Rows are points. Each table stands for the endless flat space through its points: a line for two points, a plane for three, and so on. The two share one point or none. Which?
In the rows, 128 means zero.

First (2 x 4):
[[131 146 117 155]
 [149 158  96 131]]
Second (3 x 4):
[[140 169 112 136]
 [143 167 114 144]
 [138 140  85 119]]
They share: [143 154 103 139]

First (4 x 8):
[[164 104 146 119 130 129 109 167]
 [151 146 121 131  89 181  97 138]
 [157 158 138 127  88 159 108 143]
 [151 116 131 111 114 146 107 148]]
Second (2 x 8):
[[170 136 145 127 107 169 102 156]
 [135 116 115 117 107 134 107 141]]
They share: [156 128 133 123 107 155 104 150]

First (4 x 9):
[[126 108 126 132 140 127 115 114 106]
 [ 89  92 109 123 140 114 118 110 118]
 [119 114 125 139 130 136 104 120 114]
 [110 102 119 130 139 121 116 114 111]]
Second (2 x 9):
[[103  95 113 128 135 128 109 120 112]
 [ 95 103 133 148 119 124 101  96 136]]
They share: no point

First (4 x 12):
[[146 111 168 167 125 158  99 127 136 121 123 119]
 [165 100 179 179 130 121  79 129 129 162  99 129]
 [161 100 129 131 172 144 104 104  94  93 141 107]
 [152 119 181 185  97 155 105 138 164 134 120 123]]
Second (3 x 12):
[[141  98 150 167 170 130 120 123  99  70 137 108]
 [188 127 165 128 145 171  89  92 123 103 104 122]
 [154 108 168 145 109 173  89 123 134 153 116 131]]
They share: no point

First (4 x 18):
[[102 143 130 160 183 129 174 198 105 141 101 162 145 144 140 104 133  84]
 [169  87 154 164 138 111 119 142 127 103  86 149 178 139 109 136 152  94]
 [172  81 156 168 151 109 126 156 125 107  77 146 189 138 112 124 157  80]
 [144 113 168 176 127 121 118 128 145 115  89 162 165 158 104 152 129 112]]
Second (3 x 18):
[[141 121 138 153 145 120 138 149 123 112 101 154 153 144 122 130 135  91]
 [111 121 132 187 189 110 144 161 101 150 121 162 143 136 134 148 155 107]
 [155 125 142 143 131 122 140 145 131  98  93 152 157 148 114 124 121  81]]
They share: no point

First (3 x 24):
[[133 153 118 103 148 131 111 126 153 103 166 100 135 136 148 168 109 160
  126 107  98 131 146  96]
 [109 147 134 109 134 155 103 118 139 101 140 124 141 148 150 164 109 164
  114 119 110 135 144 114]
 [103 142 141 114 130 161  97 119 137  98 134 131 145 151 150 167 103 169
  110 126 111 130 142 122]]
Second (4 x 24):
[[104 157 109 126  93 105  64  87 118  72 132 111 108 170 170 172 143 165
   98  68 150 113 121  63]
 [131 175 118 111 138 141  94 114 142  90 132 108 114 167 173 136 137 177
   98 101 132 137 157  90]
 [ 88 133 129 110 101 133  88  95 118  88 148 119 136 146 158 196 119 145
  118  84 130 137 121  91]
 [126 162 143  88 168 185 134 136 156 116 141 120 152 144 155 142 105 164
  122 131 100 171 175 135]]
They share: no point

First (5 x 24):
[[100 134 124 159  93 144  89 151 115 147  98 130 154 134 127 172 104 178
  117 147 139 119 107 138]
 [136 168 119 168 131 142 136 173 110 100  88 179 117 148 142 147 138 149
  104  89 150 165 123 148]
 [109 148 137 155 113 156 119 162  89 122 100 179 137 133 130 152 149 160
  104 112 130 138 111 165]
 [ 91 101 138 152 102 188  91 143  84 122 132 157 177 138 137 138 167 147
   88 132 109 113 105 163]
 [ 99 110 109 108 128 150  94 135 106 140 141 155 155 127 118 130 131 147
  128 140 131 120  83 165]]
Second (3 x 24):
[[103 149  91 121 146 129 104 138 105 130 124 156 146 122 151 149  99 152
   91 120 131 154  88 153]
 [103 155 103 149 102 129 128 142  91 110 116 168 148 140 111 165 133 162
   83 104 123 140 116 171]
 [121 131 109 125 150 153  92 160 127 140 116 144 136 128 159 129 103 138
  119 128 153 152  92 129]]
They share: no point

First (5 x 24):
[[127 113 103 153  72 174  97  99  60  87 128 112  90 144  97 129 101 139
   84 122 137 134 154 150]
 [153 114 141 160 140 136 123 138 114 124 139 153 142 120 125 110 146 121
   75 185 135 125 130 130]
 [145 112 136 160 126 139 115 136 105 124 133 142 132 115 111 112 135 130
   85 170 131 126 130 128]
 [125  85 119 179  76 164  80 108  60 104 138  95  92 117  93 139  92 148
   93 113 136 152 157 140]
 [120  73 168 198 137 126  75 131 105 144 152 108 148  71 102 142 103 148
  110 146 150 160 151 116]]
Second (2 x 24):
[[137 127 127 165 122 143  99 111 118 110 144 147 138  92  96 131  92 115
   84 135 150 114 157 114]
 [131 124 132 162 124 143  99 112 113 112 141 142 140  99  99 130  99 122
   89 142 151 120 154 120]]
They share: [119 118 142 156 128 143  99 114 103 116 135 132 144 113 105 128 113 136
  99 156 153 132 148 132]
